Each row is a point. Examples show where two turns around zero, p and q, send a point. Where does a point land after both, in the order given? Backwards means that the second turn is done in reverse. Each puzzle has new turns, and all numbers are rounded.

Turn p:
[-8 13] => [12  9]
[19 32] => [ 33 -17]
[-11 -45] => [-46   8]
Turn q:
[10 39] => [-39   9]
[  1 -14] => [14  1]
[22 34] => [-34  21]
[-29 -16] => [ 16 -29]
[ -5 -42] => [42 -4]
Where do these land?
p, then q: [  1 -21] => [  3 -21]
q, then p: [-9 21] => [-11  20]
q, then p backwards: [-20  16] => [ 19 -17]
q, then p: [55 13] => [54 18]
q, then p: [-26 -29] => [-23 -31]

Turn p:
[  2 -22 -33] => [ -6  -8 -38]
[ 6 31 14] => [22 -2 26]
[ 53 -12 -18] => [ -4 -56 -13]
[ -2 -10  38] => [-25   7  30]
[-46  14  25] => [ 3 50 21]
[-13  -2 -27] => [ 10   9 -27]
Turn q:
[-8 33 -4] => [-21 -21 -16]
[ -1 -41  -4] => [33 14 20]
[-49  -9 -13] => [ 18 -42  23]
[-18  -8 -21] => [ 21 -20   0]
[44 23 39] => [-46  42 -11]
[31  1  4] => [ -5  27 -14]
Where do these land?
p, then q backwards: [ 40 -15 -14] => [-28  30 -18]
p, then q: [ -2  23 -29] => [ 10  22 -28]
q, then p: [-3 -4 11] => [-2  6 10]
q, then p: [ 11 -11  55] => [16 36 41]
q, then p: [-46   8 -23] => [-48 -14 -14]

Turn p:
[ 25  19 -25   9] => [ 24   7 -32   6]
[14  8 13 20] => [-14  -2 -18  17]
[-26  14  41 -26] => [-41  25  23 -20]
[-33  -2   5   0] => [-15 -13  12 -24]
[ 48  15 -16  23] => [ 21   6 -42  33]
[-27 -54 -18 -25] => [ 26 -24  57 -12]
Turn q:
[ 27 -19  -7 -16] => [ -8   3   0 -36]
[-16  -8 -17  34] => [ 33 -23   8  10]
[-3 19  0 43] => [ 35  -7 -21  23]
[ 18  -2 -15 -63] => [-59  -4   3 -32]
[-26  10  40   2] => [ 0 32 11 35]
Where do these land?
q, then p backwards: [-22 -35  24  13] => [  8 -24  -5 -42]
q, then p: [ 13 -41   1  27] => [ 5 42  5 28]
p, then q: [-15 -15 -12  30] => [ 10  -1  28 -25]
p, then q: [ 6 45  3 16] => [-16 -45  -1   7]
p, then q backwards: [ -9  20   9 -76] => [ 16 -52  56 -17]
q, then p: [ 15  19   4 -17] => [  9  -7  -2 -27]
q, then p: [ 12   7 -29   7] => [24 -8 20  6]

Turn p:
[-32 -24 -21  41   9  17] => [ 30 -20  17  47   2  18]
[-18 -65  11 -42   4 -40] => [-43 -30  69 -17  12 -13]
[ 58  40  -7   6 -20  20] => [ 34  22 -48 -42  -9   1]
[  1  30  19 -19 -39  14] => [-24  -1 -37 -21 -27  17]
[ 6 23 -6 33 25 11] => [ 28  26 -16  24   9  -2]
[34 18 32 -3 -4 -2] => [ -5  38 -10 -30  -8   5]
[-23 -19 -13  -6   8 -40] => [-13 -17  32  15  -3 -33]
[-24  -3 -15 -11  17  20] => [ -7 -19  -8  21  26   6]
Turn q:
[ -9  16  11   2 -19 -67] => [  0  26 -44 -24 -40 -22]
[-22  33   6   0  10 -11] => [-33  10 -22  -6  -3   9]
[ 11 -40  18 -46 -39   4] => [ 35  -5  41 -50  -9 -11]
[ 4 22 45 22  0 28] => [-31  -3  27  19 -32  27]
[ 21  31 -14  -2  -2  -2] => [  6 -15 -26   1  -5  26]
[ -9 -21 -31  12   0  18] => [  5 -20   5  16  28 -22]
[  4 -41 -35  11  50  30] => [18  7 19 43 62 -7]
Where do these land?
q, then p backwards: [ 2 22 62 44  8 33] => [-59 -19  51  19 -19 -18]
p, then q: [ -6 -54  37  12  -4  -5] => [-31   3  49  -7 -27  19]
p, then q: [ 24  23 -34  -5   0 -47] => [ 32  25 -41 -26 -19 -12]
p, then q: [  3  -7 -33 -14 -24  21] => [ 35   0  19  -2  24 -13]
p, then q: [ 12 -13 -35 -27  46 -14] => [ 11  63 -15  11  10   6]
q, then p: [ -3  30  15 -20  -3  13] => [-18 -21 -11   4  13  26]
q, then p: [-32  -1 -12   9 -22   0] => [-16 -16  26   9  -5 -21]

Turn p:
[ 36  10  -3   4  27  12 -36   1] => [ 30  32 -17  -2  19  21 -18 -18]
[-22 -22   3  16  16  -1  28  25] => [ -5 -33  13  16  12   4 -12  32]
[ 25 -34  15  15   5  25  -1 -16] => [ 27 -17 -43   4   4  10  10   7]
[-26  18  22 -23  14 -19  26 -19] => [-19 -12  19 -31  23 -35   9   2]
[  6  15 -14 -34 -23  -9  24  -9] => [ -1  17  20 -21 -26 -22  22  11]
[  6  32  21   5 -25   5  -8  -1] => [  6   7  10  14  -1 -14  20 -36]
[-29  16 -26 -19   0  -3  24  26] => [-23  10  44   2  -3   0   4  29]
[-19 -19 -13  14  -2  18 -25  11] => [-19  -4 -12  18  -1  36  -3   1]
[  0  26   4  28   0  -6  -8 -18] => [ -8  12 -12  18  10 -23  -9 -22]
[-15 -19   9 -18  24   0 -37  28] => [ -4 -11  12 -18  17  49 -17 -10]
[ 38 -24 -17  12 -36 -21  14 -29] => [ 18  -1 -34  -1 -55 -27  -4   6]
Turn q:
[ 20 -10  17 -36 -25 -13   7 -21] => [-28 -20 -11 -16 -35  -4   7 -22]
[-16  35   7 -27  11   8 -11 -20] => [  6   4 -16  -9 -27  33 -24  15]
[ 25  -1  -2   0  -5  12 -20   3] => [-10  -8  -2  20   7   3 -15 -20]
[-33   5 -10  14   4 -14 -10  17] => [ 15  12  14 -16  16 -12 -15  24]
[-15 -31 -16  -3 -13  27  -5   0] => [-18   3  39  20  -7  -2   3   9]
[ -5  10  30  -2  -8 -10   0  45] => [ 40 -23  11 -17   1 -17 -12 -15]
[ -3  28  -6 -24  43  13  53 -26] => [ 13  -8 -35   1 -18  46  41  36]
[  5   1   9  25 -29  12  -5   1] => [  7  16   4  20  -8 -24  -6 -18]
[ -9 -34 -14  32  41 -24   2 -13] => [-15  30   8 -20  48   9  29   8]
[ 15  20  14  -5 -30  15 -14 -11] => [ -1   2 -13  17 -29  -6 -22 -22]
[ 18 -24 -30  25  10 -26   4  25] => [-11 -10   1   1  52 -26  14   5]
Where do these land?
p, then q: [ 16  30  12   6 -40   6  -2  33] => [  8  30 -25   6 -18 -16  23 -37]
q, then p: [ -6   5   8  13  25 -33 -12   1] => [  6  28   9 -29  17   9   0   9]
p, then q: [  6  -4  15   6 -21  11  -4 -19] => [-18   5 -10   6  -3 -13  20  14]
q, then p: [  8 -50  -3   0  14  21  19  -1] => [  0 -37  -2   9  28 -26  18  19]
p, then q backwards: [ -1   6  -3  11  16  21 -24   3] => [ 14   5  -3  16  24   9 -14 -10]
p, then q: [-12  28 -19  18 -32 -14   6  11] => [ 17  36  -5 -17 -12 -29  -7 -10]
q, then p: [-23  24  14  -9  13  -6  15  -5] => [ 23  18  15   0 -18  11  17   5]
p, then q: [-11 -76 -24 -43  21  -6  -8  -9] => [ -9 -59  55  28 -20   7 -23  23]
q, then p: [ 23  36   0   0   4   1  12 -13] => [ -5  27 -11  19 -21   6  -7  20]

Turn p:
[-24  27   9 -20 -19   9  39  -9 -29] => [  7  31 -10   7   1  26  38 -34  15]
[ 33 -15  20  21  51 -68 -13 -12  20] => [ 18 -38   1 -20  26 -71  10  20 -41]
[ 10  21   2 -35 -30  42 -28 -13 -19] => [-12  12  29  18 -57  18   5 -14  23]
[-36   1  -9 -47  11  12  33  15  13] => [-20  25  10 -18  25  36  35  19  20]
[ 19   5  -4   5 -49  53  17   6  25] => [ 35  24  14   1 -21  38 -39   1  35]
[  6  22  18  31  32 -31 -36  21  15] => [ -8   7  10  18  17 -51 -18  14 -42]
[ 22 -20  -2  30  43  -3 -13   0 -20] => [ -1 -45   5   5  10  -5 -11  -6 -43]
[ 15 -35   7  16   1 -39 -18  20 -25] => [  3 -31 -41  11 -11 -18   2  22 -30]
[-11  17 -51   3  -2 -13  18  -3  34] => [-15  26  -6 -53  18  -2 -22  -5   9]
[-34 -24   9  -4 -38  39   1 -25 -14] => [ -7 -13 -11  29  -8  31  -1 -17  56]
Turn q:
[-27  40  26  42 -14  -9  47 -16  -8] => [ 15  40  -4  19   7  25 -33 -19  57]
[ -4  21 -37  25  40 -29  12   7 -29] => [ 16  -8 -42  23  14  19 -48   9 -19]
[-11 -40   2  30  -5 -40   7 -28   8] => [-26  21  23  40  27  -9 -17 -22 -16]
[-11 -19  13 -39 -15  12  -2 -22 -33] => [-14  17  -3  -2 -41   9  30 -25 -19]
[ 15  35  -8  -9 -40   5 -31 -16  34] => [ -7 -22   3 -49  12 -30   2 -30  27]
[ 33   6  14  16  38  23 -38 -10  13] => [ 35 -38  37 -20  14  16  -2   0 -19]
[-15 -12   2  16 -41  34 -20  -3  -7] => [-37 -23  16   0 -14  16  18 -15  28]
[  5  28 -24 -38  22 -54 -20  41 -20] => [ -4   8 -47 -38 -10 -18 -41  34 -42]
[ 38 -45   9 -29  11 -12  -2  25 -11] => [  1  -1  20  12 -32 -31  10  31 -44]
[ 20  18  -7 -47  27  28  37  43  16] => [ 48   3 -32 -12 -14 -20  35  52   6]
[-38  14  29   5  -4  15   0 -10   3] => [ -5  25   8 -14   6  35  11  -9  23]
[ -3 -47 -20  28 -20  28  10 -12  35] => [-22 -24  22  42  29 -13  36  -6  19]
Where do these land?
q, then p backwards: [ -6   5  -4 -27   2 -24   7 -31 -12] => [  2  33 -11  18  -9 -18  10   3 -22]
p, then q backwards: [  7  25 -12  -1  33  29  43   4  40] => [-13  15  48  16  30 -10 -26 -17  35]
p, then q backwards: [-21  29 -17 -31  27   4  -2  28  53] => [-32 -14  46   0  -2 -29 -16  29  39]
p, then q backwards: [ 23  -3  30  50 -34 -42 -21 -10 -33] => [ 49   5 -52 -20   0 -17  41 -17 -26]
p, then q backwards: [-11  24 -29 -29  48  22  29  46   3] => [-54 -25  38  -8  36  -9 -40   0  11]
q, then p: [ 27 -45  12   3 -35 -21  -5  -1  -9] => [  5   7 -40  36  10 -34  12  -9  15]
p, then q: [ 21 -17  37   7  -3   8 -35 -18 -23] => [-29  -2  38  36   0 -15 -19  -7   8]
p, then q: [-23  41 -21 -36  -8  41  23  20  18] => [ 36  10  -5 -47   1  29  22  -1  45]
p, then q: [ 10 -27 -21  31 -21  -9 -37 -29 -23] => [-57 -15   5  12  16 -17   7 -28 -22]
p, then q backwards: [-27 -32  25  30  -9  -8  -1  -9 -14] => [  1   2 -50  23   1   9  23  -5   4]

Turn p:
[ 18   8 -14  28  13 -20   7  -9  37  -3  20] => [  0   8  31  22  28 -12 -15  -6 -29  16   5]
[ -3 -19  24  21 -17 -24  16  15  35 -41  -8] => [-17  -7  -8  37  12  -2 -42  10   0  -7  43]
[ -8 -10  13  36 -20  26  -5  15 -19  16   0] => [  2  -2  17 -36 -15  11 -19  19  24  13  14]
[ 20 -13 -34  28  70 -15   0  -4 -23   3 -11] => [  6 -31  -6 -18  45 -20  -1  25 -31  30 -45]
[ 21  45 -13 -72 -16 -14 -23   6 -23 -35  -1] => [ 32  -8 -35  46 -51  11  22 -33 -10 -21 -36]
[-21 -14 -13   0  17  31  -1   3   7 -12  14] => [ 24  13   3 -12  22  -2   0  20   6 -25  -1]
[ -1 -13 -10  14 -27   1  16 -17 -36   2  21] => [  3   4  -2 -26  -6  48  -3   3 -16  11   9]
[ 19   6  23 -42  76  32   5   6 -26  19  15] => [  3 -33  16  -2   4 -16  70  42   4 -23 -44]
[  3  -7 -17   4  -8  12  18   8  22  19 -16] => [  8  15  -2  -1  17 -12  10  -4  17  24  20]
[-33   9   1   5 -20  -2  16 -50   4 -20 -12] => [-26  28 -12   4  23  37 -18 -24  11 -17  -7]
[-19 -18  23 -55 -26  -2 -35   2  21  14 -23] => [-11  -2 -27  -6 -27 -30  19 -40  23 -40  26]
[ 20   2  20  13 -20  -7 -23  14  36  18 -15] => [ -8 -12  23   9 -14 -32 -14 -25  17  13  27]
[-17  23  -4  20 -23 -18   9  12 -36  20  15] => [-13  25   1 -19 -38  20 -11  13 -15  27  -9]
Turn q:
[  1  -9  13  -2  -2   7 -39  -8 -32  -7   2] => [ -3 -14 -26   6  -6 -29   2  10 -14 -23  20]
[  0  30 -31 -39   0 -23 -13   9 -17  29 -14] => [ 29  -9  -9 -11  11 -14 -22 -47 -34  13  -8]
[-18 -54  -7 -38  20  19  -3  30   0  -1  -4] => [ 10 -17 -31  -4  12 -20  -8   0  50  37  24]
[ -1 -33  29  -3 -21 -28  12 -24   2  -2  30] => [  1  47 -13 -22 -14  12   4  26   1  -5  30]
[  0 -18 -27  45 -12 -24   2   4   2 -42 -18] => [-48  31  12  10  -9 -20  15 -24  25 -17 -14]
[ 13  17  -4   3 -20  14   0   0 -19  27  30] => [ 21   7   3  11  35   3   3  13 -30 -12   4]
[ 12   6  18 -19  11   7 -32  22  17 -12  -6] => [ 23 -24 -13  -1 -18 -12 -16   8  20 -16 -17]
[ -4  41  -8  12 -16  29  10   1  43  15 -20] => [  8 -12  45  35  -4  22 -23   3  -7  11 -30]
[ 21 -10  -5 -35 -23  36   4 -14  -9  17 -39] => [ 35 -18   6  42 -13   3   3 -23  -1  14  38]
[ 43 -52  -4   2  43 -13  12 -27  10  19  32] => [  5   0  20 -57  22  17  14   3  33 -22  52]
[ -9  42   9  19  -8 -18  32  14 -22  -4 -14] => [ -7  11   3   4  -7   7  33  -9 -34  14 -42]
[-30 -10  25  33  21 -41 -29   1   2   0  12] => [-33  10  -1 -45 -17 -33  -8  31  -7  -5 -12]
[-29  50  -7  24   7  33  42 -11  22 -39   9] => [-45 -12   6  31   6  61   1  10  -4   9 -45]
Where do these land?
p, then q: [ 27 -42  12 -24  -2 -40  16  35 -14   4  16] => [ -3  43 -24  -1  56 -16  25   0   2  11  17]
q, then p: [ 28 -20 -32 -42  51   9 -24 -30   9 -28  35] => [ 53  -1   2   1  45  -7   6 -17 -21 -67   5]
q, then p backwards: [-19 -23   6  19  -8 -15  20   5 -36  41 -12] => [ 11  -9 -22   3  11 -16  22  17  20  52  13]
p, then q: [  6   1 -19  -8   1  10  14 -40  35 -40  13] => [-35 -43  11  -8   1  17  25   9   3 -34  -1]
p, then q backwards: [-18  19  10 -44  10  14   5 -12  20 -32  -1] => [ 35   6  -7  13 -30  15  -6  12  -8 -41  11]
q, then p: [-39  31 -22  13  12   7 -20  -3  37 -23   6] => [ -5  -1 -21 -34  -1 -32 -34 -13  31 -26  -9]
q, then p backwards: [ -6   5  33  35  22  14 -12   1   8   4   0] => [  3  -2  33   7  33   6   1  18 -20   8  14]
p, then q backwards: [-12  25   8  -8 -24  10 -11 -12  24  13  19] => [ 24  -8 -14  15 -23 -22   8 -14  15  -6 -18]
q, then p: [ 18 -30  18   5 -30 -46 -12  14 -43  23 -34] => [-29  10  -4  37 -28  36  13 -18 -48  34  -3]
p, then q: [ 20  24 -23  -2   6  21  22   1  27  17 -28] => [  6  -5  53 -30  -4  18   4   3  -8   7  -8]
p, then q backwards: [  1 -24  -1  16 -37  17   1  28 -29  15 -19] => [-11 -35  26 -38  27  -9   6  -9  17   4  -2]
p, then q: [ -5  33  11  40  -3  -1   1  11 -38   6   6] => [ 33  -9   4  31 -16 -33 -15  16  -9  20  -5]

Turn p:
[ -6  -9  -7 -11 -45 -51 -15 -13  -8  22  22  19] => [ -4 -23  25 -10  16  -4 -15  37 -35  12 -40  24]
[ 38 -13 -17  33 -23   9  41  21  26  -7 -33 -47] => [-36 -33  -9  -1   3 -42 -35 -30  45  16  26 -21]
[  4   2  12   2   1 -67 -21 -24   2  16   3  -5] => [ 10 -22  -7  13  21  -9  16  26   0  22 -53  19]
[ 43 -30 -12  -3 -16  24 -37  -1   8 -37  39  60] => [ -8  18  11  31  30  15 -24 -17 -49 -17  37  64]
[-37   2   6  24  -1 -29   6 -20 -32 -14 -21   4] => [ 21 -21 -29   5 -39  -7   4  34 -12  10 -12  -4]
[  6   2  29 -21  33   6 -15  14   0   2  21 -15] => [ 21   8  14   4  10  27  25 -22  24 -13  -9   7]
[ -6  11 -13  19 -28  15 -24 -31  15   0  15  23] => [  7  16  -7 -20  19 -24   0  12 -39   8  18  20]
[-28  32 -11   5  52  53 -13  37 -42 -19  12 -20] => [ 25  33 -40 -35 -38  48   7 -37  17 -38  13 -12]
[  6 -13  25   5  -3  10  20   0 -32  37 -29 -31] => [ 16 -32  12  -1 -15   2  -1 -27   5  25  -9 -50]
[ 16  40 -19  28 -42 -12  16  -4  -2 -29 -40  -8] => [-37  -4 -27 -15 -37 -43 -15  -2   3  39   4  16]
[-20   4   8  -6   2  14  19  43  55 -17 -26  22] => [-40  14  17  12 -18 -33  23   3  17 -49  22  -7]
[-50  -9  12 -12  49 -19  -4  11   1  24  42  11] => [ 42  15   8   2  12  26  16  32   9 -53 -33 -12]
[  8   2   3 -19  31   3  26  18  10  24 -20  54] => [-20  39  19  45  -9  -3   2  -4 -13 -23 -17 -31]
[-10 -38 -43 -17  -6  39 -47 -28  29 -29 -11 -50] => [-25 -28 -33 -32  51  32  24  10   4   7  68   2]
[ 35  18  26 -27  -5   5  48 -21 -29  26  26 -17] => [ 27  21  47   1  -6  13 -26 -14  24  51 -15 -16]
Turn q:
[-11   3 -45 -34   9   1   7  10  19 -45 -36  -4] => [ -9 -26 -20  17 -10 -10  16 -13  56  33  31  -6]
[ 18  22  23   4  48   6  18 -14 -35  -9  -3  12] => [ 14  47  35   7  23 -19  25   4  18  -4 -10   6]
[ 32  14  11  46 -33  18  35  -8 -39  33  32  12] => [  0  30  26 -26  38  61   2   8 -32  -5 -37   7]
[-25  -8   1 -31  36  31   2  24  13 -14 -17  10] => [  6  -8  -1  18  -5 -33 -25   9  54   4  -7  -5]
[-18  31  -3  11  17  47 -32 -30 -30  -8 -23   9] => [-18   3  28  51   5   7  19  30  25 -32  -1  26]
[ 41 -32  38  45 -29 -14   0   9  14  30 -17  41] => [-30  37 -25 -59 -24  13   2  26 -29 -16 -38  -9]
[  7  29   2 -38 -14 -32  -6  11   9  11 -12   3] => [-11 -27   3 -16   7 -31  14  12 -17  33  12   5]
[ -2 -23 -37   8  -8 -25  -4  16   9  52  33 -38] => [ 46 -35 -27   4 -12  20  -7 -20 -49  14 -24  -7]
[-40  -6 -33 -24 -24 -43 -25  43  14 -21  34 -10] => [ 31 -70  -3 -19 -20  -1 -15  -7  -7   7  46 -32]
[ 11 -20 -18 -53 -29 -13 -29  24  25 -17  29 -30] => [-14 -60 -17   0   5 -21 -14 -37 -17  10  15 -45]
[ 30 -24  24  25  -2 -14  34 -56 -17  35  20  47] => [  5  77 -24 -15  35  20   3  30 -42  -7  -9  -7]
[-37  16   9   3   1  23  -1  -3  47 -19  -8 -22] => [-19  -7  10  24 -33  -4 -41 -13  16   9  20  25]
[ 30   9  27  50  45  16   7 -34  -9 -16 -18  17] => [-11  77  23  13 -16   4  27   2  14 -19 -14   8]
[-36 -10   3 -10 -17  -1  -6   6 -21 -12 -15 -46] => [  9 -38  -7   0   7  -4  -5 -29  11 -26  15  35]
Where do these land?
q, then p backwards: [-10  50  18  42  -5   9   6  22  -6  27  15  -2] => [ -6   3  20 -40 -36 -17   2   5 -26   5  40  18]
q, then p: [-22  13   2 -41 -19 -42 -25 -19  12 -20  18 -40] => [ 54 -19   3  14  22  28 -37  29 -12   5 -16  21]
q, then p backwards: [ 25  20  55  39 -19 -23 -24  21  10   5 -11  12] => [-36  40  -5 -23 -51   6  -7  33  -1  10  -3  23]
p, then q: [  8 -27 -39   6  -1 -35  -3 -14  11 -18  16 -32] => [ 22 -13 -19  19 -39 -13 -10  18  22  -1 -19 -34]
p, then q: [ -9 -20 -51 -17  35  45  10 -23  17  -9 -58   2] => [ 53 -33  33  40  -3  43 -30 -37  -4   9   5  10]
p, then q backwards: [ -9  24  22  16  -9 -10  10  44   5 -24  14  34] => [-18  -2  42  30  26   5 -26   1   6   2 -25 -22]
q, then p: [ 14  -9 -62 -31  36  23 -10 -12 -30  12 -29  29] => [-23  -2 -28  14  11 -47 -36 -14  46 -29   1 -39]
p, then q: [  1 -16 -13 -21 -38   9 -10  -3 -24 -27   9 -41] => [ -2 -13 -22  16  23 -13 -44  21  -4 -16 -20 -30]
p, then q: [-37 -32 -21 -13  -8 -18  -2 -52 -31 -22  -3 -15] => [ 18 -38  -6  -9   6  16 -17  -3  15  -5 -63 -32]
q, then p: [ 14   4  42  23   9  24 -16   3  26  10  39  22] => [  4 -26  -9 -32 -37   4  43 -21  -1  11 -12  21]
p, then q backwards: [ -9   2  41  18 -32  -7   3  42  21  48  17  21] => [ 13  12  53  -5  26   0 -36  35 -27   7  21 -28]
q, then p: [ 28  -9 -46 -36  20  25  48 -48  -7   0 -32  13] => [ -1  50 -44  -8  26 -40 -16   2  19 -23 -20 -53]
p, then q: [ 7  0 51 14 32 -1 12 38 -4 19  6 -4] => [-45  41 -14  -6 -14   5  14 -31  -8   2  17  13]
